Each row is a point. Any point is a mix of the corners, with weights that add up to 1. It lies inside the corners' shape when no weight is negative. Is each point inside? If not, which corners have a negative weight?
In the rows, zero is written as 128.

Corners:
(1): [154 116]
(2): [ 85 137]
(3): [113 148]
Points:
[128 143] => outside (2)
[ 83 142] => outside (1)
[ 92 136] => inside
[ 96 147] => outside (1)
[ 75 145] => outside (1)
[ 66 153] => outside (1)

Corners:
(1): [ 91 123 125 135]
(2): [144 177 191 132]
(3): [135 103  91  81]
(4): [134 165 147 180]
(5): [151  95 112 119]
Points:
[119 157 158 142] => outside (5)
[147 153 149 150] => outside (1)
[126  79  72  67] => outside (2, 4)
[124 118 126 128] => inside

Corners:
(1): [186 111 110 102 171  81 112 110 119]
(2): [101 138 108 116 101 173 178 105 187]
(3): [161 130 128 157 157 181 114 158 131]
(4): [140 120 141  49 189 108 110 118  84]
(5): [107 138 138 121 104 131 198 154 157]
(6): [ 69 144  86 183 157 163 142 129 153]
(7): [129 114 187 106 158 129 151  69 109]
(8): [181 103  99 120 157 137 135 126  75]
(9): [109 145 133 124  43 144 154 117 154]
(10): [102 199 110 129 107 135 184 104 152]
Points:
[114 131 118 134 154 138 139 116 131] => inside
[133 144 149 113 215 110 114 126 107] => outside (2, 8, 9)
[133 141 111 120 147 130 132 105 130] => outside (5)
[130 130 137 135 170 149 146 122 102] => outside (1, 2, 9)

Corners:
(1): [116 101 140 114 140  84 108 106  79 162 162  83]
(2): [ 81 162 152 142 203 151  91 137 100 110 108 144]
(3): [148 173 127 101 143  85 163 168 134  85 134  97]
(4): [188 131  98 185 142 192 121 188 130 109 164 154]
(5): [ 80  99 193 147 124 131 179 117 128 100 121  96]
(6): [ 97  92 118 138  69 175 234 126 107 142 115 192]
(7): [157 161 168  46 184 128 133  97  68 150 119  83]
(8): [106 121 124 119 173 117 161  68 100 113 130 117]
(9): [100 141 103 136  98 153 152 141  89  87 142 104]
(10): [ 85 149 148  90 171 140 137  67 106 199  76  74]
(11): [154 165 151  89 103 129 157  74 134 116 127 167]
(12): [129  76 136 105 143 193 125 148 135 134  80 141]
(13): [182 107 116 129 113 107 124 113  58 164  90  89]
Points:
[146 137 130 126 139 143 146 133 106 112 117 130] => outside (1, 10)
[134 136 146 109 150 134 132 133 114 135 109 122] => outside (8, 9)
[141 138 134 117 153 149 135 123 104 138 126 114] => inside
[121 108 131 131 114 126 165 114 115 128 122 108] => outside (2, 7)
[134 128 133 125 139 135 142 128 106 116 131 122] => outside (10)

Corners:
(1): [101 161 158 164  21 102  55 126 161  73 146  89 127  88 178 106  78  88
  93 125]
(2): [ 94 158  94 147 123  77  89 178 145 129  90  94  97 132 111 145 111 145
 104  93]
(3): [109 106 123 140  29 122 165 140 140 109  94 126 131  60  93  94 133  93
 105  98]
(4): [152 137 109  97 166  91 156 135 156 153 133 154 102 157 155 177 109 154
 168 173]
(5): [147  73 153 174 160 187  76 129 184 121 167 130 114 150 154 117  94 113
 160 128]
(6): [132 162 135 105 136 174 156 144  68  74 153  85 145 107 132 117 165 131
 108 107]
(7): [152  81 131  75 108 142 103 138 126 129 138 175 174 151 150 167 163 124
 158 162]
(8): [172 107 135  92 142 141 161 107 153 161 106 143 168 118 159 132 189 159
  82 147]
(9): [ 94 140 106 131 117  67  75 125 126  79 134 127  98 144 152  90  90 163
 117 111]
(10): [ 75 136 159 158  82  67 141 118 118 160 164  98 153 130 134 155 181 190
  93 123]
(11): [129 144 143 193 147 125 126 115 171 135 171 137  91 144 162 136 186 153
 106  73]
(12): [107 120 128  70 146 172 150 187 128 134 129 182 127  55 145 151 171 151
 100 167]
(13): [107 127 118  77  49 171  84 203  97 180 125 143 155 115 170 111 127 121
 142 151]
(14): [136  91  76 170  81 168 121 106 137 106 128 104 123 129 153 127 115 168
 141  96]
(15): [178 125 135 182 158  78 127 115 175 162 155 178 133 135 106 188 114 128
  65 138]
(16): [130 164 148  74 160 164  67 161 114 102 160 139 184  98 176 130  99 122
 156 111]
(17): [135  97 121 165 125 142  88 113 105 183 103 119  85  95 120 144 168 143
 173 107]
(18): [ 90 152  79  93 139  70 125  98 156 106 168 100 153 141 129 150 142 133
  87 107]
(19): [ 89  98  89 174 100  96 152  94 114  88 125 127 173 123 175  94 144 111
 125 152]
(20): [171 115  95  99  97  76 168 205 169 163 123 126  96  73 115 148 174 167
  99 135]
(21): [109  84 168 122 154 141 150 157 129 148 128 136 114 101 154 171  91  82
 100 103]
Points:
[ 86 132 112 151 124  84 133 134 162 100 129 104 118 121 154 118 114 145
 100 109] => outside (6, 7, 13, 15, 17)
[150 116 112 102 123 143 131 136 128 135 136 147 142 113 159 148 154 129
 131 141] => outside (2, 3, 5, 9, 10)
[120 130 124 147 108 108 109 134 140 122 140 120 123 122 141 135 122 128
 120 115] => outside (8, 12)
[142  98 143 159 153 133 118 136 153 152 132 149 119 114 155 167 133 137
 127 135] => outside (3, 6, 9, 13, 18)
[124 155  82 122 134  76  95 143 102 163 132 127 132 159 131 161 159 180
 139 120] => outside (1, 3, 5, 8, 12, 21)
[137  87 122 142 137 132 137 128 156 149 133 159 129  98 133 144 164 150
 108 124] => outside (1, 2, 4, 6, 13)
